Each row of a before or after table is a point. One or more steps were done to the points. Then noise was added and the rows were shuffled. The steps act on columns, c1 being the first. Write out the steps. A step turns or swaps two columns, mirrors them in a line or flattens them onto one, adds a multiple of one to another, or multiplies or shifts one. Angles are multiples of 10 degrees, from the lower column toward the higher: turns from -170 to 170, lines from 10 to 170 but not 90. Use the fewest steps. Two steps may share a column if one is a turn and the other turns, adds or multiplies; they go together, in the order done. Otherwise the lowest column goes first.

Before:
[[ 0.22 -0.34]
 [-0.38  0.77]
 [ 0.04  0.41]
 [ 0.51  0.91]
 [-0.35 -0.30]
 [ 0.34 -0.14]
 [-0.13 -0.20]
 [-0.31  0.43]]
After (8 x 2):
[[ 0.19  0.37]
 [-0.45 -0.76]
 [-0.22 -0.55]
 [ 0.18  0.00]
 [-0.98 -0.06]
 [-0.09  0.40]
 [ 0.40 -0.17]
 [-0.36 -0.19]]
Steps: turn c1 and c2 by 120 degrees

Before (9 x 4):
[[-0.65 -0.50 -0.35  0.97]
 [ 0.04  0.11 -1.02 -0.31]
 [-0.28  0.24  0.80  0.52]
 [-0.39 -0.20  0.63  0.67]
 [-0.35  0.55  0.26  0.49]
 [-0.55  0.09  0.80  0.37]
 [-0.43 -0.09  0.64  0.45]
 [-0.74  0.38  0.21 -0.16]
 [-0.16 -0.11 -0.41  0.47]]
After:
[[-0.54  0.58  0.11  0.24]
 [-0.72 -0.17  0.30  0.21]
 [-0.52  0.08  0.32  0.49]
 [-0.58  0.26  0.32  0.22]
 [-0.48 -0.10 -0.20  0.12]
 [-0.50 -0.07  0.29  0.40]
 [-1.06 -0.49 -0.16  0.47]
 [ 0.03  0.40  0.07  0.81]
 [ 0.28  0.15 -0.32 -0.07]]
Steps: mirror c1 and c4 in the line at 140 degrees; multiply c3 by 0.4

Before, 12 rows:
[[ 0.34 -1.05 -0.19 -0.09  0.31 -0.37 -0.48 -0.07]
 [ 0.19 -0.21  0.12 -0.17 -0.41  1.22  0.66 -0.23]
 [ 0.01 -0.34  0.30 -0.24  0.40 -0.17 -0.46 -0.21]
 [-0.06  0.10 -0.84 -0.29 -0.49 -0.30  0.10 -0.08]
 [ 0.57  0.09 -0.84 -0.18  0.05  0.36  0.10  0.06]
 [ 0.34 -0.39  0.19 -0.70 -0.03  0.08 -0.71  0.20]
 [-1.13  0.07 -1.07 -0.40  0.46 -0.13 -0.29  0.43]
 [ 0.14 -0.21  0.02 -0.12  0.14 -0.15  0.87 -0.17]
 [ 0.18 -0.16 -0.06 -0.20  0.07 -0.24 -0.31  0.58]
 [ 0.49 -0.28  0.16  0.10  0.03 -0.32 -0.53 -0.20]
 [ 0.54 -0.31  0.33 -0.48 -0.90 -0.32 -0.62  0.63]
 [-0.67  0.07 -0.60 -0.76  0.33 -0.39  0.10  0.05]]
After:
[[-0.36 -0.28 -0.08 -0.13 -0.21 -0.29 -0.13 -0.53]
 [-0.53  0.51 -0.22 -0.31 -0.12 -0.37 -0.27 -0.82]
 [-0.61  0.22  0.11 -0.04  0.07 -0.41 -0.37 -0.09]
 [-0.73  0.04  0.21 -0.03 -0.74  0.04 -0.29 -0.47]
 [ 0.83  0.10  0.03 -0.14 -0.11 -0.18 -0.27 -0.03]
 [ 0.04 -0.09 -0.90 -0.13 -0.20  0.36 -0.61  0.06]
 [-0.45  0.22  0.25 -0.43 -0.15 -0.23  0.12 -0.13]
 [ 0.18 -0.10 -0.58 -0.32 -0.73 -0.35  0.64  0.05]
 [ 0.17  0.03 -0.82  0.50 -0.28 -0.25  0.02  0.12]
 [-0.09 -0.23 -1.06 -0.43 -0.45 -0.10  1.18 -0.24]
 [-0.71 -0.18  0.34  0.82 -0.45 -0.34 -0.42 -0.68]
 [ 0.71  0.23  0.17  0.40 -0.10  1.20 -0.31 -0.07]]
Steps: turn c1 and c7 by -100 degrees; turn c2 and c8 by 130 degrees; multiply c2 by 0.7; turn c4 and c5 by 90 degrees
